Each row of a before or after table is a point. The points were changed in one or more steps. Then noise was added and the rows were shuffled. The steps act on columns, c1 being the first. What was done? A step turns or swaps two columns, mirrors them in a line or flattens them onto one, adds a multiple of one to another, or multiplies or shifts one. Angles are multiples of 10 degrees, from the lower column toward the higher: turns from -170 to 170, lines from 10 to 170 but not 90. Use the fewest steps. Two steps may share a column if one is a turn and the other turns, adds or multiplies; they go together, in the order done. Otherwise the lowest column goes first.
(in the rows, 128 means zero)

Before (12 x 2)
[[ 95 155]
 [125  89]
 [138 150]
 [110 112]
 [136 105]
 [ 58 171]
 [178 136]
 [187 147]
 [119 116]
 [138  69]
 [137  87]
 [ 78  64]]
After (12 x 2)
[[211 124]
 [130 104]
 [130 140]
 [133 150]
 [ 87  97]
 [170 122]
 [100 160]
 [ 87  83]
 [139 208]
 [110 143]
 [ 90 174]
 [111 164]]
Steps: turn c1 and c2 by -150 degrees

Before (14 x 6)
[[168 106  85 139 126  81]
 [101 103  84  96 155 136]
 [116  99 136  44 148 117]
 [207 139 152 208 155 109]
 [ 70  87 131 122 139  99]
 [196 133 138 130 147 108]
 [213 106 123 181 161 125]
 [229 153 129 142 142 167]
 [154 110 140 164 119 132]
 [119 148  80  89 151  86]
 [140 121 139  82 110 155]
 [161 101  89 183 168 132]
 [123 115 125 135 111 166]
 [170 114 100  26 118 120]]
After (14 x 6)
[[140 141 129  83 109 153]
 [213 135 148 183 159 125]
 [114 150 148  41 148 117]
 [193 135 118 132 147 106]
 [153 149 136 162 119 133]
 [119  79 137  88 152  89]
 [100 106 172  97 152 138]
 [169 104 169 140 126  80]
 [171 114 155  26 117 121]
 [160 108 172 186 169 134]
 [206 145 109 210 155 112]
 [ 68 151 161 123 136 100]
 [230 113 105 139 142 169]
 [123 129 141 133 110 167]]
Steps: turn c2 and c3 by -120 degrees

Before (12 x 12)
[[ 92 157 169 113 104  92 127  76 139 180 162 151]
 [140 100 122 149 173 197 151  75  78 141 112 176]
 [158 166  98 107 124 112 156 160  86 142 123 157]
 [195 144 180 129 178  83 161 115 133 145 155 105]
 [ 75 217 124 154 140 125  76 109  65 128 125 114]
 [ 79 137 116  59 163 115 123  44 129 191  67 130]
 [ 87  93 129 143 129 134 153  92  91 125  68 116]
 [107 195 157 124  99 192 140  36 102 148  94 170]
 [139  95  97  95 107 115 125  63 134  92 143 195]
 [122 140  84 112 163 108 125  72 148 174  64 165]
 [123 134 139 139 133 147  80 107 112 146  76 116]
 [ 81 174 123 130 107 108 124  57  96 176 168  85]]
After (12 x 12)
[[195 143 180 117 175 126 162 115 111 146  76 107]
 [140 102 121 127 186 106 152  73 168 140 193 175]
 [138  95  97 158 104 122 125  61 112  90 108 193]
 [123 132 140 124 141 165  80 105 145 145 166 118]
 [106 195 157 148 108 126 140  34 155 146 200 170]
 [158 165  98 168 140 142 156 160 154 143 114 158]
 [122 138  82 125 154 193 124  70  93 171 141 167]
 [ 87  94 130 131 140 177 151  92 167 126 164 116]
 [ 91 156 170 140 100 116 126  74 118 179  81 151]
 [ 82 174 121 145 120 104 125  55 159 178  91  84]
 [ 81 138 116 182 160 189 125  44  86 189 148 125]
 [ 75 217 125 133 160 132  78 108 189 129 127 113]]
Steps: turn c5 and c9 by 20 degrees; turn c4 and c9 by 150 degrees; turn c6 and c11 by 120 degrees

Before (13 x 20)
[[160 130  66 162 136  89  86 136 110 105 143 137  54  68  71 148 155 115
  162 161]
 [111  93 166 161 157  65 112  61 160 145 120 150 181  91 148 130  77 100
  101 114]
 [144 140  77  96 157  40  36 172 107 108 159 145  66  89 106 129 189 168
  172  89]
 [117 102  69  59 146 171 164 120 146  92 151 147  69  89 145 118 155 158
   83 156]
 [ 95 136 161 139 143  88  68  61 155 155  86 124 124 158 133 181  91  95
  160  89]
 [ 95  83 175 177 111 100 104 101 148 188 107  81 146 110 112 138  91 143
  107  90]
 [144  89 103 117  84 175 160 180 147 111 211 189 117  92 171 148 202 197
  168 162]
 [119 117 142 104  90  78  88 126 169 148  83 132 147 129 136 130 100  86
   92 140]
 [155 157 116 161 126 129 146 162 125 137 175 149 140 134 128  84 164 236
  195 175]
 [181 172 110  99 158 102 121 186 117 116 188 136  83  83  74 141 163 126
  168 101]
 [ 82  66 141 131 119 104 114  99 151  90 133 108 160 151 114 113 101  90
  128 114]
 [102 119  98  81  85 132 167 128 202  45 159 137  56  49 158 117 110 145
  117 140]
 [127  79 146 156 149  84  75  92 230 149  97 134 159 155  93 151  77 123
  107  91]]
After (13 x 20)
[[102  95 101  80  84 131 165 131 203  48 157 142  56  62 156 114 109 125
  114 143]
 [100 145 162 140 146  84  69  59 161 160  88 124 128 154 139 180  86 145
  163  93]
 [115 103  66  58 145 170 166 120 147  94 151 145  66  90 152 113 150 113
   84 160]
 [178 123 109  98 162 100 122 183 120 113 190 139  84 120  79 145 161 150
  169 112]
 [121 131 141 102  90  85  87 127 166 149  83 130 155 125 136 134 102 107
   89 125]
 [127 130 151 153 144  85  75  94 231 149  99 133 159 132  94 150  74 153
  110 100]
 [144  98 105 118  82 182 160 179 152 108 212 190 120  88 171 151 204 121
  168 172]
 [154 133 115 164 127 128 145 157 122 131 176 146 138 144 129  81 167 119
  196 195]
 [ 90 107 177 175 111 103 105  99 150 185 108  82 149  95 110 136  91 160
  107 104]
 [159 102  69 161 139  92  91 133 112 105 144 136  52  86  68 146 158  96
  163 141]
 [ 81 124 140 130 115 105 110  97 152  92 134 106 159 123 111 111  97 125
  123 106]
 [108  99 167 165 157  60 110  61 160 142 123 153 180  84 146 133  77 132
  103 110]
 [141 114  79  98 159  37  33 169 109 106 161 140  70 110 105 131 192 170
  165 119]]
Steps: flatten c2 and c14 onto the line at 60 degrees; multiply c18 by 0.4; turn c18 and c20 by 50 degrees
